Each row of a before or after table is a point. One or more steps were done to the points. Then noise was added and the rows were shuffled. The steps act on columns, c1 being the first. What was done? A step turns or swaps two columns, mirrors them in a line or flattens them onto one, adds a multiple of one to another, or multiplies or shifts one. Angles are multiples of 10 degrees, from the lower column toward the higher: turns from -170 to 170, lines from 10 to 170 but not 90. Use the fewest steps. Two steps may share a column if one is a turn and the other turns, adds or multiplies; they go together, in the order done. Otherwise the lowest column goes first.
In the rows, 128 means zero.

Before:
[[144 121]
 [171 105]
 [141 202]
 [140 157]
 [131 140]
 [111  95]
 [179  72]
 [ 38 119]
 [118 193]]
After, 9 rows:
[[ 73 179]
 [105 170]
 [139 127]
 [157 140]
 [123 145]
 [119  38]
 [ 95 112]
 [193 119]
 [205 141]]
Steps: swap c1 and c2

Before:
[[207 129 201 133 201 133]
 [181 118 144  52  85  73]
 [ 92 120  98 169 117  99]
 [122 136  93 130 125  93]
 [176 127 166 135  80  51]
 [ 79 148  93 167 105 105]
 [104  82 169 143 174 116]
 [ 38 218 125  95 140 116]
 [ 28 161 100 175 166  90]
 [129 120 160 116 101 134]]
After:
[[131 123 130 131 150 173]
 [161 107 154 179 134 166]
 [ 58 128  36 107 135  76]
 [131 132 126 114  86 118]
 [226  42 111 125 133 134]
 [199  92 108 209 171 157]
 [146 137 143 178 146 173]
 [ 81 132  85 121  64 191]
 [112 140 113  35  84 179]
 [144 175  70 151 141 111]]
Steps: mirror c1 and c4 in the line at 100 degrees; multiply c2 by -1; turn c3 and c5 by -40 degrees; turn c3 and c6 by -150 degrees

Before (8 x 12):
[[131 143 103 104 146 195 141 139 147 137 172 101]
 [135 148 110 114 118  84 140 140 149 142 132 106]
 [109 152  75  82 146 102  96 156  99 159 129 140]
 [103 208 131 154 142  67 108 103 157 118  87 127]
 [ 91 140 155 122 170 157 131 136 172 106 131 148]
 [162 139 180  57 141 106 191 187  93 103 108 104]
 [ 92 139 124 105 144 153 109 121 123 170 135 144]
 [100 159 100 141 176 118 145 128 140 151 105 148]]
After (8 x 12):
[[ 89 102  75  84 138 160  95 155  99 169  78 160]
 [110  90 101 138 104 171 144 129 142 159  56 169]
 [ 88  85 132 154 167 180 106 102 157 116  38 247]
 [ 78 105 123 106  98 122 110 122 124 185  87 138]
 [142 145 100 102  66  97 142 140 149 139 123 158]
 [207 144 178  56 138 151 192 186  93  98  57 154]
 [ 93 102 154 122  81 143 130 138 172 100  81 140]
 [143 136 111 113 169 151 140 140 148 141  83 165]]
Steps: add 0.7 times c7 to c1; multiply c2 by 1.6; turn c2 and c12 by 110 degrees; turn c5 and c6 by 130 degrees; multiply c10 by 1.3; shift c11 by -50
